Every row gives one point. To make a cloud, some directions were put in groups of two or more. Within a group, all points are equally far from the middle, so they leave a hole (a ring in 2 directions, a hollow ball in 3). The other directions are filled evenly. Then the cloud was stretched, turned, moved and blurred a little. How many holes are there, and how many directions does each take, smallest first?
In the rows, 128 means zero.

Cloud (22 x 3)
[[175 173 141]
 [107 207 156]
 [167 178 156]
 [135 105 189]
 [101 129 196]
 [169 126 179]
 [167 110 172]
 [115 128 201]
 [ 76 116 135]
 [ 65 167 109]
 [170 176 104]
 [ 99 175 192]
 [ 80 148 188]
 [136 202 151]
 [174  98 128]
 [ 97 208 143]
 [ 94 201 100]
 [161 159  76]
 [148 100 180]
 [ 70 145  99]
 [ 74 198 132]
 [159 181 165]]
Holes: 1 (3)

Cloud (28 x 4)
[[188 134 119  72]
 [125 139 220 103]
 [161  56 100  67]
 [107 123 212 117]
 [ 70 115 131  79]
 [119 196 100 155]
 [130 142 141  37]
 [157  46 114  59]
 [196 141 147  84]
 [ 92 191 106 125]
 [193 144 172 101]
 [ 78 137  89 166]
 [134 190 113 170]
 [ 85 158  94 176]
 [109 153 195 147]
 [115 132 190 157]
 [181 107 163 145]
 [ 81 168 146  87]
 [118 156 114  59]
 [ 94 162  81 108]
 [148  78  83 150]
 [112 160 199  71]
 [106  86 177  38]
 [101 114 135 182]
 [197  82 162 104]
 [124  43 103 107]
 [141  87  67  89]
 [110 135  57 124]]
Holes: 1 (4)

Cloud (28 x 4)
[[ 97 118 207 121]
 [171 146 103  61]
 [100 108  83  52]
 [207 129 105  97]
 [182 101  81  60]
 [194  93 122  54]
 [162 117 110  31]
 [161 163 156 138]
 [187  71 162 142]
 [163 166 142 107]
 [111 175 104  83]
 [ 81 144 146 190]
 [167 126 203 140]
 [193 134 176 124]
 [144  96 101 201]
 [165 166 119 107]
 [189 125  64 130]
 [162 149  63 117]
 [112  87  75  84]
 [112 160  63  90]
 [ 67 153 171  85]
 [ 87  87 157 100]
 [ 61 148 125 173]
 [154 130 146 205]
 [165 151 179  91]
 [165  64 100 113]
 [104 117 183  52]
 [143 100  48 144]]
Holes: 1 (4)

Cloud (51 x 6)
[[177 114  51 120 226 103]
 [132 148  93  66 125  43]
 [206 129 121 123 204 179]
 [147 141  73  95 114  36]
 [168 105  62 110 228  97]
 [ 80 120  62 142 104  76]
 [108  99 145  91 193 112]
 [198 115  64 131 221 141]
 [137  95  83  80 218 130]
 [113 138 148 139 194 223]
 [163 142 160  98 193 203]
 [106 112 122 110 215  97]
 [171  77  85 139 192  85]
 [103  94  86  94  75 105]
 [109 168 136 170  76 125]
 [153  92  39 159 180  91]
 [167 177  57 126 200 133]
 [139  98  78 105  79  85]
 [179 123  63  97 102  96]
 [ 96 146  46  90 191  85]
 [154 134 144 192 181 126]
 [ 90 126  33 120 157 141]
 [159  74  96 122 141 201]
 [131 131 100  48 133 167]
 [138 147  45 144 108 146]
 [ 63 180 138 148 125 163]
 [187  90 100 156 163 201]
 [136 115 140  65 150  79]
 [ 92 122  90 107 213  89]
 [174 178  95 138 102 142]
 [181 148 146 136  88 170]
 [ 65 103  92 157 155 109]
 [ 95 175 111  88 134  48]
 [127 141 169 143  64 178]
 [177 102 145 164 141 217]
 [144  55 101 148 156 109]
 [151 137 170 101 122  81]
 [151 154  97 192 151 173]
 [ 97 166 192  85 106 158]
 [ 89  93  44 131 174 130]
 [122 101  94  67 113 173]
 [106  98  89  62 105 141]
 [152 167  78  52 137 120]
 [ 88 153 146 155 181 199]
 [170  79  90 116 121 176]
 [121 127 137 195 157 200]
 [125 108 153 198 156 167]
 [168 157  44 157 145 135]
 [ 95 111  70  82  82 115]
 [156 197  92 134 191 147]
 [ 87 159 128 130 195  95]]
Holes: 3 (2, 2, 2)

Cloud (54 x 6)
[[119 125 182 201  80 224]
 [ 95 146 128 109 128 189]
 [ 89 133 141 163 137 184]
 [119  59 186 117 108 105]
 [131 119 124 146 131 152]
 [ 74  51 125 199 169 147]
 [119 189 196 134  86 137]
 [138 118 137 177  65 207]
 [116 176 148 110 207 163]
 [161  79 151 159 133 166]
 [ 66 185 163 168  89 133]
 [128 122 177 109 113 187]
 [ 55 137 141 134  98  98]
 [183 167 174 132 112 246]
 [201 107 111 116  76 126]
 [138 104 188 121 112 130]
 [ 75 116 184 132 100 236]
 [ 74 128 165  99 138 211]
 [ 75 168 116 213 145 183]
 [ 68 141 203 155  94 175]
 [ 57 132 148 169 169 114]
 [148  57 139 192  79 158]
 [170  76  94 182 116 194]
 [138  87 155 193 114 205]
 [ 63 167 115  51 147 145]
 [113 102  91 120  99 162]
 [ 87 115 130  88  86 166]
 [ 68  90 158 154 204 162]
 [152 131 188 122  98 107]
 [ 53 162 125  99 164 178]
 [ 50 143 225 105 121 191]
 [194 104 196 171 154 137]
 [124 131 187 119 125 186]
 [ 45 137 134 149  49 118]
 [ 42 138 159 134 140 143]
 [165 167 147 125  68 142]
 [113 163 175  76 122 216]
 [ 87 111 180 145  23 141]
 [ 60 166 164 192 159 183]
 [128 146 164 172  85  85]
 [147 100 144 148 116 126]
 [170 140 175  53 113 158]
 [144  85 120 113  12 161]
 [167  98 178 105 136 165]
 [132 121 156  45 115 127]
 [ 85  90 182 108  35 147]
 [123 157 153  80 152 192]
 [108 127 147  91  87 232]
 [ 88 127 134 218 179 142]
 [189  78 113 142 161 160]
 [157 166 147 120 110 197]
 [ 83  69 135 172 152 100]
 [115 108  86  84 105 106]
 [ 88 126  65 106 114 118]]
Holes: 0
